Rows are points. To make a cloud, some directions were put in groups of two or more. Within a group, all points are equally far from the middle, so they leave a hole (a ring in 2 directions, a hollow ball in 3). The other directions are filled evenly. Then the cloud was stretched, turned, moved and blurred a little. How many holes are there, and how many directions does each take, smallest first?

Cloud:
[[ 3.5 -2.9]
 [-4.9 -3.5]
 [-0.4  1.1]
 [-2.2  1.7]
 [-0.2  0.9]
 [ 0.7 -1.8]
 [-1.1 -3.5]
 [-2.8 -3.6]
 [ 3.2 -3.5]
 [-4.6 -4.6]
 [ 1.1 -2.6]
 [-1.2  1.0]
 [-5.3  4.3]]
Holes: 0

Cloud:
[[ 2.5 -3.4  4.2]
 [ 2.1 -6.6  0.1]
 [ 2.9  1.7 -1.7]
 [ 0.6  1.4 -4.0]
 [ 3.2 -6.1  0.2]
 [-0.9 -1.2  5.3]
 [ 4.5 -3.3 -0.6]
 [ 0.0 -5.6 -1.7]
 [-0.8  3.4 -2.5]
 [ 3.9 -3.6 -2.2]
 [ 0.9  0.0 -4.4]
 [ 2.9  1.2  2.2]
 [-0.3 -4.6 -2.7]
 [-4.1 -1.4  1.4]
 [-3.9 -2.2  1.0]
 [-4.2 -0.1  2.2]
 [-2.3  1.3  4.2]
 [-0.5  3.9 -1.4]
 [-1.5  3.5  2.3]
 [-0.7  0.8  4.8]
 [ 4.0 -1.9 -2.5]]
Holes: 1 (3)

Cloud:
[[-5.6  5.3 -0.7 -2.6]
 [-3.8  0.1  3.7  5.6]
 [ 0.5 -2.3  0.3 -4.9]
 [ 2.8 -3.1 -0.7 -4.0]
 [-2.0 -2.1  2.6  4.7]
 [ 1.7 -3.1 -0.7  4.7]
 [-4.4 -4.8  0.9 -3.4]
 [ 0.0 -2.9  1.8 -5.2]
 [-1.4 -2.4 -1.9 -5.9]
 [ 1.9 -2.6  1.7  1.5]
 [ 1.8 -0.9  2.0  3.5]
 [-2.4  2.6 -1.3  1.3]
 [ 0.5  5.6  0.7 -3.6]
 [ 1.3 -2.9 -1.9 -5.3]
 [-0.7 -2.5 -0.2 -0.7]
 [ 2.1  2.3 -4.3  5.6]
 [-0.9 -1.5  0.3 -3.2]
 [-1.6  2.1 -1.5  6.9]
 [-3.7  1.6 -0.5 -3.9]
 [ 3.3 -0.4 -2.6 -4.8]
 [-0.6 -3.2 -0.7  4.2]
 [ 2.8 -0.2 -0.3  1.7]
 [-0.4  0.1  1.3 -5.0]
 [ 0.5 -3.4  0.8  1.1]
 [ 1.7  4.7 -0.9 -2.6]
 [ 2.7  1.8 -3.2  6.6]
 [ 0.7  3.8 -1.3  3.4]
 [-3.4  2.7 -2.9 -1.6]
 [-2.3  3.6 -3.2 -2.7]
 [ 2.2 -5.3 -1.1  3.4]
 [-1.0 -4.4 -1.6 -2.1]
 [-4.2 -0.9 -1.4  0.2]]
Holes: 0
